Each row is a point. Any point is a mix of the corners, with weights that add up to 1. It lies inside the corners' shape when no weight is negative. Is each point inside? If not, which corners have a negative weight?
In the rows, zero is written as 128.

Corners:
(1): [201  79 149]
(2): [134 151  72]
(3): [104 125 156]
(4): [145  69 146]
Points:
[168 113 106] => outside (3)
[175  97 130] => inside
[133  95 147] => inside
[188  64 169] => outside (2)
[136 133 118] => outside (4)
[134  93 126] => outside (1)
[196  94 109] => outside (3)
[116 107 168] => outside (2)

Corners:
(1): [155  80 118 149 249 113 154 157 111]
(2): [176 122 175 182 107 116  83  72 148]
(3): [ 94 209 100  86 124 123  78 167 121]
(4): [125 122 147 103 104  98 159 184 115]
(5): [116 166 104  99  93 116  83 107 187]
(6): [172 130  70 156 175 132 142 118 100]
(7): [110  95 130 166 130 126 113 106 159]
(8): [133 131 157 113 166 158 146 118 115]
(9): [151 120 168 140 104 158  97 141 167]
(10): [158 173 157 174 119 139 151 123 138]
Points:
[135 131 147 121 147 141 136 131 124] => inside
[137 132 137 130 158 133 124 131 126] => inside
[149  63 148 152 182 118 136 126 146] => outside (3, 6, 10)
[137 136 138 133 139 123 136 126 125] => outside (9)
[144 106 136 132 142 128 121 125 151] => outside (3, 10)
[148 132 137 160 123 148 130 111 119] => outside (1, 5)
[132 139 129 137 135 130 127 134 146] => outside (2)
[143 148 134 126 173 152 170 169 105] => outside (2, 5, 7)

Corners:
(1): [113 166 130  89 131 141 112 106  72 135 108 139 105 143]
(2): [112 128 148 158 141 164 135 186 144 198 104 138 147  86]
(3): [103  59 136 102 135   7 137 120 107  94 151 105 152 111]
(4): [117  94 143 144 164 180  93 147 152 120 124 112 142 123]
(5): [111 127 111 137 112 176 149 190 126 115 128  83 157 111]
(6): [133 129  93  65 102 105 143 108  75  92 125 191  94  84]
(7): [129 152 141 194 155 152 146 154 140 135  98 108 103 113]
(8): [116 157 184 171 120 171 142 145 142 138 151 126 146 112]
(9): [120 105 142 156 122 183 167 117 116 148  96 134 152 124]
(10): [200 150 102 124 124 166 123 105  69 142 114 130 121  53]
(11): [145 139 129 176 111 168  95 136  52 141 135 137 122  92]
(12): [140 100 107 154 104 175 111 139 188 152 134  74  83 148]
(13): [141  58 110 146 155  14 142 160 153 103 159 116 193 161]
(14): [104 179  84 118 146 117 108  62  72 129 172 166  93  87]
(15): [ 81 118 116 119 117  19  97  85 177  75 123 113 167 149]
Points:
[118 115 121 134 132 111 130 134 139 119 128 115 143 128] => outside (11)
[131 103 130 143 142 124 125 142 117 133 110 117 157 117] => outside (6, 8, 12, 14)
[119 136 117 131 128 134 118 117 118 133 132 126 117 119] => inside
[148 116 150 165 139 223 159 192 155 159 103 112 141 120] => outside (3, 11, 14, 15)
[123 138 143 159 132 148 132 145 128 139 125 123 130 110] => inside
[125 114 122 140 130 110 130 128 125 110 132 116 138 126] => outside (2)
